Each row of a before or after table is a point. The points were changed in one or more steps. Then noise was added and the rows were shuffled. The steps act on how far a point lies along the listed directions, d1 being the first. Write out the steps. A step turns or swaps two directions, mirrors them in a line or flattens them onto one, adds a multiple of one to another, or multiplies one. Angles are multiples of 10 degrees, from the lower direction toward the higher: turns from -170 to 170, lines from 10 to 170 but not 90. Use the fewest steps. Two steps may share a direction if one is a turn and the other turns, adds or multiplies; they go together, in the order done. Otherwise the lowest direction goes first.

Directions:
(1): [0.01 0.46]
(2): [-0.46  0.01]
Before (11 x 2):
[[-0.03  0.04]
 [-0.25 -0.28]
 [ 0.20 -0.12]
 [-0.10  0.01]
 [ 0.37 -0.14]
 [-0.24  0.06]
 [-0.03 -0.43]
 [-0.02 -0.34]
 [-0.21  0.12]
 [ 0.06 -0.04]
 [ 0.26  0.12]]
After (11 x 2):
[[ 1.11 -0.02]
 [-0.31  0.00]
 [-0.63  0.02]
 [-0.12  0.00]
 [ 0.77 -0.01]
 [-0.08  0.02]
 [-0.72  0.02]
 [-0.03  0.01]
 [-0.74  0.01]
 [ 0.60 -0.01]
 [ 0.18 -0.01]]
Steps: multiply d1 by 0; multiply d2 by 3

Directions:
(1): [ 0.41  0.12  0.08 -0.49]
(2): [-0.33  0.50  0.24 -0.12]
(3): [-0.09  0.20 -0.60 -0.12]
(4): [ 0.38  0.35 -0.02  0.40]
Before (11 x 4):
[[-0.29 -0.25  0.07  0.02]
 [-0.08  0.59 -0.31 -0.10]
 [-0.11 -0.37 -0.68 -0.27]
 [-0.28  0.15 -0.38 -0.70]
 [-0.22 -0.18  0.03 -0.31]
 [ 0.04 -0.37 -0.24  0.11]
 [-0.21  0.32  0.03  0.04]
 [-0.23  0.42 -0.49 -0.26]
 [ 0.05  0.36  0.22 -0.05]
 [ 0.01 -0.32 -0.15 -0.24]
 [ 0.04 -0.45 -0.13  0.32]]
After (11 x 4):
[[ 0.03  0.46  0.63  0.13]
 [-0.13  0.11  0.14  0.09]
 [ 0.21  0.55  0.41  0.30]
 [ 0.02 -0.24 -0.46  0.22]
 [-0.26  0.36  0.34 -0.34]
 [ 0.26  1.06  0.13  0.04]
 [ 0.23 -0.77 -0.45  0.32]
 [ 0.59  0.06 -0.25  0.53]
 [ 0.23  0.12 -0.23  0.04]
 [ 0.30 -0.45 -0.27  0.28]
 [ 0.02  0.32 -0.28 -0.03]]
Steps: add 1.5 times d1 to d2; turn d3 and d4 by 120 degrees

Directions:
(1): [ 0.54 -0.13  0.11 -0.25  0.29 -0.18 -0.10  0.54 -0.41]
(2): [-0.38  0.04 -0.06  0.40  0.33 -0.52 -0.41 -0.09 -0.32]
Before (9 x 9):
[[ 0.24 -0.04  0.05 -0.06  0.14 -0.02 -0.02  0.19 -0.36]
 [ 0.01  0.07 -0.03 -0.10 -0.31  0.60  0.33 -0.26  0.61]
 [ 0.35  0.02  0.00 -0.32 -0.17  0.21  0.10  0.18 -0.05]
 [ 0.97 -0.43  0.26 -0.42  0.65 -0.26 -0.26  1.22 -1.03]
 [ 0.13  0.00  0.28 -0.16  0.25 -0.05  0.17  0.21 -0.07]
 [-0.29 -0.07 -0.20  0.30 -0.35 -0.13 -0.10 -0.30  0.04]
 [ 0.01 -0.09  0.06  0.10 -0.58  0.51  0.27 -0.20  0.55]
 [-0.32 -0.16 -0.13  0.17 -0.36  0.00  0.15 -0.36  0.26]
 [-0.18  0.09  0.07 -0.16 -0.20  0.30  0.12 -0.03  0.26]]
After (9 x 9):
[[-0.46  0.16  0.02  0.11  0.00 -0.06 -0.17 -0.12  0.06]
 [-0.01 -0.01  0.25 -0.18  0.02  0.19  0.33 -0.01  0.18]
 [ 0.25 -0.03  0.03 -0.16 -0.18  0.32  0.22  0.00  0.00]
 [ 0.71 -0.24  0.15 -0.85 -0.67  1.29  0.85  0.35  0.53]
 [-0.57  0.04 -0.07  0.68 -0.19 -0.18 -0.32 -0.34  0.15]
 [-0.64  0.16 -0.14  0.52  0.07 -0.08 -0.25 -0.42  0.24]
 [-0.26 -0.22 -0.12  0.32  0.07 -0.49 -0.18 -0.09 -0.20]
 [-0.12  0.17 -0.09 -0.06 -0.33  0.26  0.11 -0.27  0.21]
 [ 0.02 -0.15 -0.15  0.25 -0.06 -0.41 -0.25  0.10 -0.36]]
Steps: turn d1 and d2 by -90 degrees
